Each row of a before or after table is a point. One or more steps were done to the points. Then noise was added and the rows were shuffled. The steps act on columns, c1 being the first. What was done? A step turns or swaps two columns, mirrors them in a line or flattens them onto one, adds a multiple of one to another, or multiplies or shifts one. Angles are multiples of 10 degrees, from the lower column toward the higher: turns from -170 to 170, lines from 10 to 170 but not 90. Use the fewest steps. Two steps may share a column if one is a turn and the other turns, adds or multiplies; they go together, in the order done. Otherwise the lowest column goes first.
In the rows, zero is written as 100.

Before (13 x 2):
79,5
30,83
70,80
125,100
139,136
61,111
47,86
59,174
61,129
141,115
70,113
58,138
87,92
After (13 x 2):
70,131
68,129
106,106
59,129
117,83
69,117
108,100
133,71
46,143
68,120
96,105
111,89
76,123
Steps: flatten c1 and c2 onto the line at 140 degrees

Before (10 x 8):
50,55,117,129,145,107,157,116
160,151,115,84,146,50,77,112
154,100,96,98,133,131,126,100
89,60,48,54,49,136,70,88
169,73,59,84,51,64,151,53
136,122,39,68,67,127,145,80
103,138,105,56,90,106,65,16
81,82,75,156,67,28,61,8
59,49,97,96,65,124,116,80
125,110,121,133,61,74,127,54
After (10 x 8):
67,69,57,158,63,148,68,38
58,115,124,100,67,126,71,42
65,96,99,144,114,125,129,117
142,58,49,125,87,68,136,63
69,150,111,152,117,82,51,122
128,144,106,130,65,71,104,30
112,60,111,41,130,155,112,134
74,83,77,51,57,67,27,17
132,44,97,70,79,114,124,66
99,127,42,152,82,148,126,70
Steps: turn c1 and c4 by 130 degrees; flatten c5 and c8 onto the line at 60 degrees; swap c6 and c7

Before (9 x 12):
118,79,125,140,10,100,168,82,117,73,115,52
153,147,61,98,89,102,103,151,98,160,154,124
87,92,114,140,70,107,168,127,65,72,93,101
77,71,130,63,68,80,153,76,76,40,116,83
80,141,20,156,131,86,22,125,103,124,61,102
134,133,19,114,131,100,132,138,127,111,176,136
131,60,93,132,71,103,133,73,40,56,97,71
117,122,68,157,94,39,23,146,113,67,62,129
100,79,82,129,55,35,153,69,62,85,69,88
After (9 x 12):
95,21,63,156,87,98,79,145,109,88,173,59
113,152,135,65,78,124,129,75,68,143,107,55
63,102,43,97,92,146,55,148,94,51,68,142
75,167,117,138,9,112,118,83,86,156,94,101
145,21,31,156,131,75,61,126,113,86,132,116
96,134,12,113,119,166,71,139,135,63,62,92
105,154,82,129,70,106,121,67,48,117,171,94
75,132,81,134,92,97,140,73,32,151,100,78
108,168,120,139,84,92,103,128,58,112,96,75
Steps: mirror c1 and c3 in the line at 100 degrees; turn c2 and c7 by -90 degrees; turn c5 and c9 by 20 degrees; turn c6 and c11 by -120 degrees; turn c10 and c12 by 120 degrees

Before (12 x 24):
92,125,102,109,66,115,104,71,83,85,92,117,134,70,99,114,95,140,95,95,101,103,116,96
99,100,107,79,103,83,51,82,98,105,79,82,97,88,78,112,110,120,91,132,122,84,107,100
79,79,97,99,128,105,64,114,80,116,111,133,122,77,84,102,92,109,83,90,123,97,79,91
87,90,113,118,130,98,101,94,75,74,64,110,112,118,114,100,69,113,93,85,108,92,103,93
96,83,107,108,87,88,113,100,131,77,117,120,104,115,74,97,68,147,93,125,100,122,96,68
112,110,119,98,116,120,109,117,112,104,117,75,71,109,104,70,77,85,69,113,110,47,100,148
91,132,94,114,85,109,106,101,95,104,92,81,46,97,101,133,96,128,100,119,128,115,89,116
74,107,87,90,118,85,109,81,83,87,100,109,128,81,81,85,79,87,86,110,117,120,119,76
98,119,146,70,100,74,110,138,118,113,93,118,110,131,92,89,99,129,89,135,95,83,70,101
101,100,118,112,95,131,127,122,90,120,100,128,133,142,98,115,115,115,122,98,118,39,83,112
132,107,113,66,98,97,98,108,89,122,108,76,106,144,165,93,84,98,107,91,80,103,99,106
121,96,94,100,116,125,115,138,100,121,108,124,89,104,77,112,78,121,158,104,85,113,64,118
After (12 x 24):
74,102,119,112,120,130,127,89,89,120,99,88,135,143,105,117,117,103,120,101,89,37,77,111
73,107,112,64,105,97,98,97,89,121,110,195,106,144,136,95,83,130,105,90,117,101,107,108
121,101,107,81,86,81,47,111,98,104,77,105,97,87,98,114,111,98,95,131,77,82,99,100
86,119,146,72,124,72,109,71,116,112,96,86,108,131,110,88,101,107,91,135,116,83,73,98
89,83,107,106,112,89,113,108,130,77,121,79,102,116,108,96,67,108,92,123,102,121,96,68
110,90,115,115,73,98,102,84,74,73,66,61,110,118,113,98,70,113,96,84,93,95,102,90
103,76,95,99,88,104,64,71,80,114,112,29,125,77,94,102,89,96,81,91,87,99,73,92
47,96,94,101,113,124,116,63,99,120,107,141,88,103,98,113,77,95,157,105,129,116,76,120
132,133,96,114,112,108,106,111,96,104,94,86,46,96,114,133,97,113,101,118,79,114,78,114
97,126,100,112,111,113,104,144,83,84,93,71,135,70,118,111,95,116,95,97,93,105,114,93
103,109,120,96,99,119,107,79,112,104,116,143,71,108,94,71,76,97,68,112,89,47,95,146
132,109,86,88,74,89,110,104,83,86,102,28,128,81,81,84,78,85,83,110,77,119,112,77
Steps: multiply c1 by 3; turn c1 and c12 by 120 degrees; turn c5 and c8 by -140 degrees; flatten c15 and c18 onto the line at 40 degrees; mirror c21 and c23 in the line at 100 degrees

Before (13 x 64):
91,90,96,94,34,41,137,64,123,142,117,57,149,137,137,67,123,75,71,141,127,66,52,118,163,69,128,130,98,155,98,153,145,121,69,67,72,121,120,52,166,135,33,92,100,59,70,77,103,146,66,57,86,132,114,76,147,117,141,113,79,112,96,103
132,34,137,107,132,128,46,95,85,78,75,110,95,70,105,146,143,154,93,158,62,121,124,47,79,91,47,122,68,40,102,70,73,116,57,137,110,108,63,115,81,75,74,104,50,95,132,115,144,61,132,92,155,89,122,73,132,46,107,77,115,110,96,154
54,74,135,158,80,91,127,82,119,125,78,126,94,158,107,69,76,142,56,79,46,119,123,97,80,128,94,138,134,110,81,61,101,73,156,142,123,34,78,129,99,58,99,87,96,97,107,57,75,164,64,81,128,140,110,114,124,96,131,104,108,80,114,135
89,123,97,97,74,91,141,65,126,144,130,66,112,119,58,71,111,99,60,148,125,89,66,139,156,135,120,88,122,152,90,136,126,123,112,71,116,112,113,102,150,74,56,116,142,88,58,58,60,133,60,85,86,159,134,156,75,101,126,144,61,117,72,102
126,77,111,97,106,102,86,92,53,75,108,113,80,76,96,180,137,98,84,160,92,102,85,66,56,93,47,96,68,87,126,64,91,136,105,138,52,108,79,143,118,112,105,87,84,72,116,118,157,68,151,97,135,117,60,62,107,94,99,55,131,117,135,141
133,116,87,80,103,108,77,56,46,95,107,57,69,74,124,153,158,86,103,160,99,44,121,86,120,107,60,122,87,72,146,76,80,99,63,103,58,126,66,139,96,139,50,78,57,77,58,147,110,72,118,102,134,68,89,114,151,55,58,31,86,126,122,141
64,108,111,93,43,80,146,103,101,164,156,101,149,129,102,77,128,36,58,106,96,57,43,124,188,112,123,81,154,176,26,112,147,111,90,99,130,91,106,57,109,96,63,81,115,58,26,89,82,149,72,81,89,154,125,144,110,122,125,157,40,146,78,76
66,62,144,131,144,93,96,84,99,140,65,120,84,88,69,94,74,172,88,71,44,107,106,82,124,122,70,121,79,106,94,87,89,43,173,159,104,71,57,95,73,73,77,88,61,114,139,100,140,143,81,118,102,154,114,95,84,111,97,124,125,52,137,139
107,54,158,146,110,92,85,64,107,118,81,111,93,61,142,104,90,123,64,91,29,157,146,69,87,129,75,103,78,96,128,57,60,100,121,170,140,102,51,139,105,58,125,112,68,125,90,90,152,132,141,116,118,132,107,72,108,90,72,105,139,36,115,141
90,133,153,108,64,60,83,45,90,150,149,83,131,131,64,74,85,63,55,113,97,66,48,122,167,112,147,103,155,118,53,138,142,108,116,27,110,89,106,92,119,73,74,80,79,69,67,31,70,170,74,93,83,156,126,114,132,113,114,137,80,128,118,108
178,139,76,99,81,100,70,127,46,131,155,91,101,56,67,124,153,98,102,118,129,54,94,118,95,90,118,109,108,107,64,132,130,99,81,56,90,113,105,141,128,135,50,68,124,37,62,131,129,90,131,44,130,68,90,132,160,72,46,54,51,86,76,95
117,59,126,169,141,107,98,80,79,61,77,112,85,103,139,119,93,168,86,130,61,118,89,81,121,86,70,105,103,87,112,60,74,72,108,143,148,62,23,159,76,108,115,114,61,127,132,115,135,104,128,83,114,137,96,55,84,65,98,91,123,55,147,195
139,102,100,90,79,149,66,82,50,68,142,80,63,54,82,134,124,70,136,151,136,49,117,80,75,50,100,140,118,80,82,153,80,92,73,112,80,126,102,150,103,137,38,100,112,97,48,135,130,97,137,80,85,110,108,110,164,81,84,50,67,144,124,104
After (13 x 64):
54,129,158,111,63,58,68,46,97,29,147,83,125,128,61,65,85,66,53,115,99,98,52,124,171,108,152,109,158,124,93,95,134,112,119,36,111,91,111,93,121,78,73,97,103,62,94,36,64,170,78,96,83,163,125,114,134,109,122,142,81,123,116,93
122,74,114,101,103,104,78,96,58,144,103,121,77,81,99,187,139,102,90,161,98,108,85,65,65,93,46,96,65,92,125,120,95,146,112,132,57,109,84,144,121,120,112,91,93,73,110,116,160,66,151,97,133,125,59,67,113,100,106,52,127,119,133,142
92,61,142,133,151,85,94,77,105,94,64,124,80,87,65,94,77,168,93,70,51,120,108,81,124,123,68,122,83,106,69,85,82,46,174,159,107,71,60,92,79,67,80,95,70,112,153,96,145,145,84,118,95,153,116,91,84,112,99,124,128,48,132,134
78,98,102,89,78,145,73,91,46,82,139,80,69,56,87,131,117,65,131,143,140,72,114,79,71,58,102,132,117,88,139,96,83,97,73,118,87,117,97,153,101,138,38,113,129,98,24,139,125,90,137,76,91,112,109,114,161,83,82,41,68,148,128,104
75,75,137,162,79,90,113,91,120,100,70,121,94,159,108,77,74,139,59,81,43,109,115,104,77,121,85,133,138,107,59,119,103,79,154,139,121,34,80,138,93,64,97,79,89,102,142,63,77,168,68,83,127,143,108,114,122,94,133,101,109,82,117,137
92,116,101,98,65,93,140,59,130,27,124,70,114,112,62,63,105,103,58,153,124,76,67,135,150,131,118,96,120,148,84,93,119,127,110,75,118,113,116,102,148,82,55,96,126,89,92,60,61,132,66,83,87,158,137,150,71,99,120,141,56,110,76,95
149,117,89,81,102,108,65,59,38,96,111,59,68,79,130,148,155,83,99,159,105,94,127,86,122,108,63,121,83,73,138,146,88,102,58,102,61,126,72,133,98,142,46,97,95,80,86,144,105,77,122,109,131,70,87,116,149,52,57,36,89,119,127,133
106,35,143,111,128,124,59,97,82,148,76,108,98,79,105,143,140,158,89,165,64,136,128,46,70,96,56,111,62,39,134,105,69,115,61,134,109,106,59,116,85,76,84,130,58,89,117,118,145,65,131,89,157,83,121,67,139,47,102,80,116,106,98,159
126,53,150,147,110,92,93,63,114,101,80,117,92,56,142,106,90,127,66,92,30,128,152,75,94,127,74,111,81,98,107,146,62,100,122,169,142,103,49,140,105,57,120,124,51,127,128,93,146,122,140,121,115,130,106,73,110,90,69,108,146,29,121,137
60,141,75,96,81,104,57,126,48,48,153,87,102,60,65,124,152,96,93,123,124,68,93,119,97,91,121,107,104,109,174,96,130,91,87,55,99,115,101,139,130,138,53,89,136,33,84,139,132,84,129,46,131,68,95,134,164,77,43,52,57,89,73,99
27,105,120,98,46,83,123,109,98,12,154,107,145,130,101,80,133,39,60,110,89,75,51,126,185,107,115,80,156,172,72,147,149,115,87,99,126,91,102,63,114,104,61,60,127,60,81,84,86,147,84,78,86,154,131,143,103,119,121,163,37,148,72,72
102,87,93,96,34,41,125,56,122,35,119,57,147,133,133,70,125,66,68,144,124,83,45,112,164,65,125,129,99,161,90,78,142,121,70,68,81,126,124,60,164,133,34,76,119,62,83,77,105,145,66,53,89,128,111,67,143,119,139,116,81,109,95,98
109,61,124,168,140,104,102,82,76,169,78,110,79,99,138,114,97,161,92,129,67,127,87,83,119,92,70,97,106,89,123,109,76,74,114,144,145,68,21,158,72,113,110,114,68,123,115,112,134,99,127,82,120,135,102,52,87,63,96,88,121,48,145,197
Steps: swap c1 and c31; turn c7 and c44 by -30 degrees; turn c32 and c47 by 140 degrees; turn c10 and c47 by 140 degrees; flatten c22 and c45 onto the line at 130 degrees

Before (13 x 64):
74,137,115,73,107,103,110,58,68,127,119,95,100,103,95,114,42,97,113,75,59,169,79,143,117,88,133,93,95,104,58,80,101,104,89,47,43,50,110,84,101,95,95,99,73,126,87,88,118,82,93,55,96,148,87,73,97,68,97,118,86,58,96,151
185,123,93,95,94,128,79,122,71,78,118,103,132,91,116,91,151,182,107,113,109,70,86,78,37,86,97,118,142,67,98,41,138,106,71,117,91,99,71,107,105,121,88,70,133,64,110,114,96,69,47,131,77,54,122,92,128,166,69,62,84,86,143,108
143,99,74,69,160,116,124,83,96,104,87,107,86,101,102,77,32,49,75,92,123,44,92,131,144,112,178,145,16,81,159,106,132,105,111,31,80,122,44,93,85,96,93,96,87,5,98,84,108,86,46,64,79,132,82,77,85,47,110,69,139,81,169,140
195,122,70,57,89,126,79,102,105,75,121,114,110,90,119,73,137,170,90,119,126,72,91,68,87,78,73,93,130,75,128,31,118,67,91,92,108,46,103,132,110,117,122,80,96,59,87,91,61,102,109,132,93,79,82,136,110,119,77,69,94,123,140,80
30,154,80,49,131,47,99,86,95,145,77,100,100,106,104,147,66,71,105,83,46,149,118,134,132,70,151,97,102,116,92,80,93,110,112,86,76,73,100,84,107,98,85,112,57,93,106,80,79,68,99,79,142,110,93,15,89,96,97,128,70,88,110,118
137,102,77,66,165,111,112,108,58,146,98,84,79,136,115,84,57,38,107,132,158,78,98,91,124,98,115,134,67,99,158,104,138,127,100,31,75,105,27,119,79,73,105,110,112,73,132,101,109,92,41,96,73,127,98,86,101,56,162,72,161,106,113,122
170,105,55,87,84,133,75,114,125,83,112,126,138,96,122,70,154,148,135,111,127,67,107,60,109,84,67,133,137,97,62,53,136,96,115,117,81,82,88,92,135,152,100,133,90,55,84,91,135,78,99,114,62,75,99,124,143,147,82,91,90,79,145,88
43,173,99,69,89,77,82,85,84,142,83,115,88,106,129,95,68,76,122,83,69,127,104,141,144,106,167,108,94,133,31,78,61,72,107,90,52,122,137,109,94,67,118,70,89,112,135,80,80,100,104,65,135,138,87,46,107,75,108,101,55,65,79,154
154,115,98,73,82,121,107,119,93,76,151,129,146,84,120,125,91,162,125,107,112,89,99,79,83,78,76,128,146,114,122,78,148,54,98,109,83,94,61,87,101,97,121,118,108,56,97,106,113,90,115,139,119,97,113,134,125,140,82,43,65,102,146,116
7,158,78,78,122,75,85,88,48,108,79,103,60,78,145,106,20,92,102,66,57,155,108,132,112,94,165,92,120,175,55,64,109,64,73,99,69,64,97,70,93,113,109,115,79,88,102,91,90,92,82,107,126,128,70,86,108,90,92,143,125,45,93,136
132,103,81,47,146,105,114,111,59,100,107,100,97,102,86,50,58,88,99,140,126,64,82,81,142,136,115,113,65,87,138,86,122,149,103,66,96,102,37,49,54,118,83,104,118,23,157,79,83,90,53,41,92,108,92,95,65,46,144,68,122,145,147,160
17,162,75,20,107,101,100,95,41,114,83,71,87,120,83,131,68,61,95,91,65,162,116,112,99,133,159,80,97,145,71,94,109,88,113,80,58,106,107,96,123,90,78,53,78,99,105,65,89,109,117,47,123,152,136,78,91,112,94,116,111,53,74,139
161,131,78,100,126,138,43,95,92,53,127,128,107,76,78,108,136,158,106,133,97,77,110,63,81,76,61,88,131,65,91,78,135,72,65,89,81,113,125,81,98,130,76,117,129,70,111,93,95,95,98,134,102,73,106,127,163,140,82,38,80,108,128,61
After (13 x 64):
140,101,80,66,166,66,111,100,58,148,95,82,78,139,128,58,56,39,106,136,55,81,104,90,128,96,118,92,63,100,156,107,136,131,103,156,82,101,26,118,82,70,107,110,109,75,140,104,111,93,36,98,75,123,101,85,102,67,160,71,159,108,113,127
10,166,74,21,109,102,100,99,40,113,83,73,89,118,85,72,67,65,92,87,66,163,114,111,98,138,75,43,99,144,75,99,108,93,112,89,61,100,103,89,119,88,80,54,86,104,106,68,84,108,117,45,123,151,133,75,93,105,95,120,111,54,75,136
170,106,48,85,84,156,75,115,127,90,112,123,136,96,115,129,154,150,137,113,114,68,103,63,111,83,119,92,138,96,65,53,135,91,120,111,84,75,88,95,135,154,100,123,87,57,83,89,134,84,95,113,62,73,97,121,146,89,81,89,93,73,143,92
31,152,80,47,135,70,98,89,90,146,76,102,99,108,114,58,65,71,106,81,84,150,126,134,133,65,69,55,103,121,88,81,93,110,110,77,76,72,103,88,106,96,81,111,55,101,105,82,77,68,101,77,140,113,95,15,90,141,97,128,71,85,107,119
163,130,75,101,126,151,40,94,89,51,128,126,107,80,69,84,130,156,106,138,139,72,113,60,83,77,105,45,130,64,93,76,125,61,67,96,84,110,120,82,92,126,73,120,134,66,113,98,94,96,96,131,104,68,104,127,167,90,82,43,80,102,123,66
154,113,91,68,82,144,106,118,91,76,150,132,151,87,112,89,89,163,127,111,120,83,96,75,84,80,106,89,147,114,126,84,148,57,99,76,88,96,63,86,96,97,120,116,111,52,94,109,108,92,120,134,121,103,115,133,121,102,79,47,67,105,143,115
41,171,98,76,95,63,80,85,82,145,76,117,92,106,144,96,69,82,121,83,57,127,100,143,146,102,74,70,98,132,32,79,65,69,109,119,49,122,141,112,92,64,119,72,86,110,133,81,77,102,103,64,134,135,89,48,108,102,107,101,59,67,85,155
75,140,111,77,104,73,104,60,71,127,116,92,101,96,104,47,45,98,112,68,94,167,72,143,125,83,80,54,97,104,55,76,105,101,81,125,47,50,108,85,92,100,92,104,74,124,89,87,122,84,92,62,92,147,84,78,100,80,98,119,91,60,90,148
7,159,74,83,125,83,87,88,50,104,82,107,58,75,149,95,20,90,103,68,64,151,108,135,109,95,75,48,117,176,54,72,111,66,72,91,68,66,88,74,88,110,106,116,79,93,101,88,91,92,79,106,128,126,74,87,108,116,98,141,123,45,89,135
195,121,69,55,92,135,78,102,102,74,122,109,110,95,115,113,138,169,83,119,110,72,93,70,86,84,115,54,126,73,125,31,118,60,93,127,113,44,100,133,106,115,120,82,95,53,82,90,59,104,107,134,93,80,84,136,109,85,76,70,97,120,143,86
142,101,73,70,155,58,124,85,95,104,85,103,88,98,105,67,31,47,73,86,18,42,95,130,139,112,88,104,20,80,156,109,133,107,111,159,80,122,48,89,85,96,92,95,89,2,94,83,104,93,46,63,80,137,77,74,85,65,113,67,136,81,173,142
186,125,94,94,100,170,78,123,73,86,119,104,134,90,109,119,156,178,110,109,98,70,81,74,30,88,105,76,141,65,98,42,131,109,63,92,86,96,71,108,104,120,91,74,135,59,112,111,102,71,44,138,76,54,122,93,127,111,65,56,85,85,142,104
132,102,76,44,150,57,110,115,59,95,109,101,95,106,86,108,60,88,97,135,70,70,77,81,137,143,104,74,64,92,138,87,125,150,100,159,98,106,40,46,57,113,85,104,124,29,161,78,83,90,56,40,92,112,91,93,60,64,143,70,117,145,151,165
Steps: turn c6 and c58 by -60 degrees; add 0.3 times c10 to c15; turn c16 and c36 by -130 degrees; turn c21 and c27 by 120 degrees; multiply c27 by 0.4; shift c28 by -40
